Each wall is flat, endless, passes through zero and stands at right angles to its row. A trip goes straight from one point to another. List the walls that it crosses, first one first.
In the rows, 128 means zero.

Walls:
(1): [186  93 118]
(2): [112 139 142]
(3): [184 144  93]
(4): [ 73 188  64]
(5): [ 78 140 167]
Trips:
[205 149 100] to [136 167 123] => 4, 1, 2
[127 150 113] to [ 99 200  81] => 5
[ 35 132 133] to [104 125 135] => none
[175 148 173] to [131 129  80] => 2, 4
[181 141 176] to [116 133 156] => 2, 5, 3, 1

Walls:
(1): [102 134  90 120 107 147 123 154]
(2): [121 120 143 100 167  95 133  73]
(3): [123 135  57  95 155  84 185 127]
(4): [142 124  97 136 176 165 133  82]
(5): [143 159  75 130 144 111 111 100]
(6): [ 74 161 117 144 138 129 124  90]
Trips:
[ 74 137 141 166 111 168 134 133] to [129 153 132 119 146 124 105 169] => 6, 5
[126 148 159 103 160 178 166 150] to [128 160 138 134  92  96 126 111] => 6, 4, 2, 5
[167 161  96 183 130 111 140 150] to [169  89 160 121 108 129 123  80] => 1, 3, 2, 5
[118 160 129 183  90 116 133 130] to [121 148 147  61  74 139 105 126] => 5, 6

Walls:
(1): [111 112 183 134 128 143 121 175 104 175 110 119 129 114]
(2): [159 125 126  93 146 107 147  96 187 108 103 127 105  89]
(3): [ 57 130 122 162 125 133 218 126 100  87 117 114 185 140]
(4): [101  70 132 111  62 155 189 115 139  95 229 117 127 131]
(5): [169 157  88 132 193  88 102 122 125 102  87  88 117 140]
(6): [ 76 150 162 142 162 180 179  98 132 113 106  77  58 103]
(7): [154 101  89 157 144 121  77 126 187 103 162 139 121  72]
(8): [176 148 168 114 170 133 121 129 132 119 112  50 181  78]
(9): [145 119 119 106 103 134 175 190  77 115 136 146 142 113]
Trips:
[117 145 150 128 143 151 128 120  97 163 160 133 137 163] to [123  84 141 127 155 177 131  81 161 130 158 138 122  81] => 3, 8, 7, 2, 1
[ 84 153 139 137 174 137 101 145 190 101 132  92  76 132] to [105 149 155 158 132  85 125 113 143 123 126 115 114 145] => 3, 8, 7
[132 107 156 169 143  73 146 226 162 103  76 107 137 192] to [108 175 152 134 169 146 135 135  95 108 133 135 153 186] => 6

Walls:
(1): [113 194 118 134  90 144 191  44 164   7  92 100  98 132 146 112  46 173
 177 121 100 113 123 136]
(2): [145 144 145 168 132  73 120 125  91  97 184 108 143 124  98 112 112 150
 160 149  67  90 148 127]
(3): [150 111 109 134 101 130 171 108 152 132 168  90 101 133 201 173 124 209
 130 118  96 149 113 139]
(4): [131 165 175 124 102 126 124 166 112  99 169 114  82 123 123 159 156 128
 137 124  87 113 166  93]
(5): [202 194  98  89 101 118 136 135 159 144 131 146 134 130  95  98 155 153
 146 187 164 159 118 152]
(6): [116  94 125 173  61 134 174 186 105 133  98 199  83  45 210 137 125 167
 126  92 119 208 122 143]
(7): [121 108 105 115 145 110 144 135  84 160 118  91 129 149 137  92 146 148
  47 116 133 215 125 117]
(8): [137 111 187 125 128 122  84 166 145 119 115 212 154 129 128 129 171 107
  97  90 104 105 126  90]
(9): [151 169 199 184 170 167 139 129 120 122  93 185 118 142 124 151 110 167
  75  82 167 160 117 126]
Trips:
[ 45  87 157 136  94 137 173 156 167 126 117 119  78 157 145 129 192 116
 106 116  96 127 111 123] to [134 124 156 166 130 129  81 116 151 184 119 129 146  97 101 130 135 120
  71 107 132 156 152 151] => 9, 3, 4
[ 99  91  91  95 183  88 119 138 183 124 130 114  94 130 183  95 101 181
 112  98 103 163 164 208] to [208 127  84 166 137 104 113 169 126 173 164 106 109 146 131 156 110 116
 184 156 137 128 169 162] => 5, 2, 1, 7, 6, 4
[119 104 132 128 136 153  57 134  57 168 124  67  75  76  45 146 140 178
 129 184 128 159  80  92] to [219 115 147 145  59 106 139  91 131 148 184 175 102 164 116 148 108 145
 179  88 144 153 167 123] => 3, 6, 9, 7, 1, 8
[ 97 160 197 167 107 114 153 135 125  67 164 117 126 166 114 105 126 126
 119 111 141 146 114  89] to [144 182 138 159 126 153 133 175 157 132 120  98 123 120  96  97  60 137
 148 126 126  96 129 147] => 7, 8, 5
[101 101 140 123 106  78 118 206 189 166 176 153 178 144 217 112 144 136
 135 142  68 147 133 143] to [186 130  76 144  95 124 110 156  68 154 158 125 102 177 142 131  88 158
 124 143 179 141 177 126] => 5, 8, 9
[200 174 105  71 164 105 114 152 200 144 183 119 148 124  96 124  83 140
 186 223 114 150 104 117] to [109 149 128 184 171  82 179  59 126 103  78 132 124 108 158 106 111 122
 154 128 195 139 115  72] => 3, 9, 2, 6, 5, 7
[ 99 112 128  62 203 133 123 109  91  90 125 134 207  98 134 124  50 100
 113  92 233 113 123 161] to [ 97 136  84  69 118 192 127 129 207  87 107 145 138 110 129 129  92 113
 121 139 100 125 118 112] => 7, 9, 5, 8

Walls:
(1): [105 156 108  70 172 136 159 116 146 125 166 141 137  95  64 154 127  84
  90 148 116 114 207 161 149 114 120 131  54 107 147 109 184 190 107 141
 101 152 133 112  70  64 114 127 175 105 163 117]
(2): [147 172 110  96 167 110 127  91 155  37 135 159 178 106 151  84  80 113
 153 137  78 130  91 132 112 152 158 115 110 143 103 144 208 103 150 144
 179 161 141 144 117 101 106 142 142 108 136 118]
(3): [130 132 160 140  90 158 105  61 152 178 136 123  71 131 125 131 138  86
 159 177  95 126 171 115  85 147 114 171 111 117 151 172 175  76 121 161
  66 165 181  77 178 130 194  64 150 106 120 137]
(4): [181 121 123  39 190 166 120 142  56 164  91 144 141 118 158 133 170 140
  89 166 149 135 161 128  74  53 131 149 116 109 149 203 131 128 135 103
 118  97 114 190 124 125 127 169 121 133 161 138]
(5): [114 180 140 155  88  80 129 170 186 138 104 125 121 141 195 193 109  93
 104 153 145  95 163 146 142 122 160 154  67  98  96  83 134 129 133 103
 157  84 150  95  65 167 144 128  93 149 111 153]
(6): [150 103 163 168 144  53 184 210 156 115 163 122 164  77 110  87 201 216
  68 192 161 208 114  93 141 129  84  87 156 121  95 171 166 148 174  97
 195 165 204 189  80 144 123  82 143 124 166  97]
Trips:
[132 135 141 115 129 113 136 114  98 122 117  73  95 109 111 115 160 148
 154  93 123 124 100 157  40 134 127 151  38 177 142  99 131  80 189  68
 162  77 127 166 116 128 124 139  72 191 101  89] to [166 129 147  38 151 106 119  62  70  97  57 128 104 138 169 220 140 120
 159 155 126 130 136 133 131  78  99 187 156 164  67 157 156 154 161 126
 205  40 132 171 129  88 118 145 168 111 143 188] => 1
[170 220 108  90 114 119 156 139 154 133 158 160 168 198 195 133 152 152
 137  86 181 143 175 136 158  96 165 150 147 138 108 103 179  92  83 166
 133 107 180 163 164 145 153 133  99 133  35  94] to [104 106  80 170  82 102 206  65  79 139 130  74 127 148 146  37  98 161
 164 135 108 100 102  70 110 158 101 148 125 101 131 147 145 156  87 139
 133 125  52 127 116 103 114 159 133 106 133 143] => 4, 5
[130  63 156  88 123  73 158 156 135  97 100 152  23 152  97 134 133 163
 122 149 129 149 188 227  98 123 100 104 153 103 183  98  61 123 134 136
 179  70 125  92  43 110 109  88 128 152 109 163] to [128  88 114 204  99 123 129 130 190  93 169 124  90 115 108  65 126  78
 158 103 148  89 245 159 174 104 185 122 140 143 116 118 148 124  91 119
 111 139 127  98 146  93 159 152 122 133 115 165] => 4, 6, 3
[147 145 108  69 134 114 123 139 159 101 148 100 157 147 112 113 127 132
 178 116 160 123  95 100 163 134 136  71 112 110 206 130 129 125 101 124
 143 124 143 165 136  81  79 168  91 102 189 165] to [148 134 139 113 130  94 117 142 158 128 158 100 151 120 170 101 142 139
 117 137 134 153 147 104  62 104 162  76  59  93 128 168 156 155 102 133
  86  90 175 118 133 146 179 215 177  80 144 135] => 5, 3

Walls:
(1): [156 147 125 201  99  97  73 224  98 157 104 132 144  92 134 124 128  75
  88 124 128 132 105 133 100 124 130 147 142 154 127  84 135 128 167 158
  76 151  74 171  82 118 166 178  97 190  85 105]
(2): [148  81  74 112 139 151 163  89 177 156 155  80 139 169 140 176 136 138
 141 135 136  97 173 153 158 169 130 124 129 115  97 173 192 115 100  94
 107 141 159 157 161 116 112  97  62 156 151  80]
(3): [133 121 129 107 114  92  67 126 110 147 171  83 137 112 168 168 182 120
 128 113 127 103 200 167 122 173  74 121 114 201 134 140 125  87 145 173
  86 186 178 152  98 166  97 106  85 120 163 167]
(4): [134  96 133 145 164 118 123 167  71 124 157 146 151 110 160 122 124  82
 114 113 117 135 106 167 166 103 102 140 168 144 178  77  79 150 166  77
 105 156 160 105  76  97 182 102  93 126 100 105]
(5): [145 157 140 107 191 144  78 124 116 155 129 202  26 147 145 142 135 132
  82 133 133 160 135 154 176 110 158 135 137 132 120  69 158 105 115 127
 105 113 177  93 185 162 152 107 122 117  80  63]
(6): [165 171 163 147 130 109 211 127 114 122 172  92  88 113 112 142  54 134
 131 117 129  90 122 121 108 199 126 144  50 170 140 109 107 146 115 139
 109 132 113 181 191  85 151 167  67 143 154  85]
(7): [169 144 179 104  66 167 144 155 116 129 117 112 141 138 169 148  59 160
 145 170  91  88 157  97  77 109 142  92 110 121 106 110 119 134 134 151
  99 164 116  95  55 129  80 130 119 183 152 167]
(8): [117  88 147  73 142 121 113 108 157 110 139  77 177 107 136 132 126 159
 119 157 101 165  99 145  93 101  72 133 159 135 154 133 125 115 166 112
 146  84 169 125  80 187 134 105 176  37 105 107]
Trips:
[112 156 120 117 145 157 104 114  98  86 113 107 185 136 177 100 153  90
 143 115 126 149 136 118 154 135  76  77 160  91 165 110  91 141 123 146
 130 137  84  49 106 100 120 141 153 117 132 147] to [117 116  95  92 128 112 188 154  91  90 116 116 114 138  56 183  84 129
 108 133 151  41 114 191 114  85 117 123 181 177 151 107 222  94 105 139
 112 184  49 114  71 134 118 161 130 178 141  77] => 1, 8, 2, 6
[125 130 163  93 120  74  43 187 113 146 100 115 123 118 170  86 116 122
 103 152 113 202 118 158 140 144 134 171 106  95  72  99 141 118 127 135
  87 124 101  56  95 182  57  99 191 144 127 147] to [175 136 143 140 113  71 133 160 111 155 194 187  92 121 109 128 132  90
 111  96 130 121 142  76 150 172 202 113 147 106 186 125 169  35 162 178
 138 134 162 210 158  64 176  18 130 188 106 113] => 4, 8, 7, 6, 2
[127 135 123 145 137 111 129 160 108  72 143 142 115  62 143  65 149 148
  62 176 110 112  38  97 140 109 112 122 153 181 158  96  86 135  98 143
 145 115 105 182 145 131 145 165 107 124 112  85] to [ 99 159 205 114 132 161 137 150 107  58 127  89 133  84 122  81 145 153
 128 155 130 140 118 121  78  99 120 159 170 144 139 143 117  92 171 160
 115 129 108 161 160 139 108  95 161 195 140  40] => 5, 7, 4
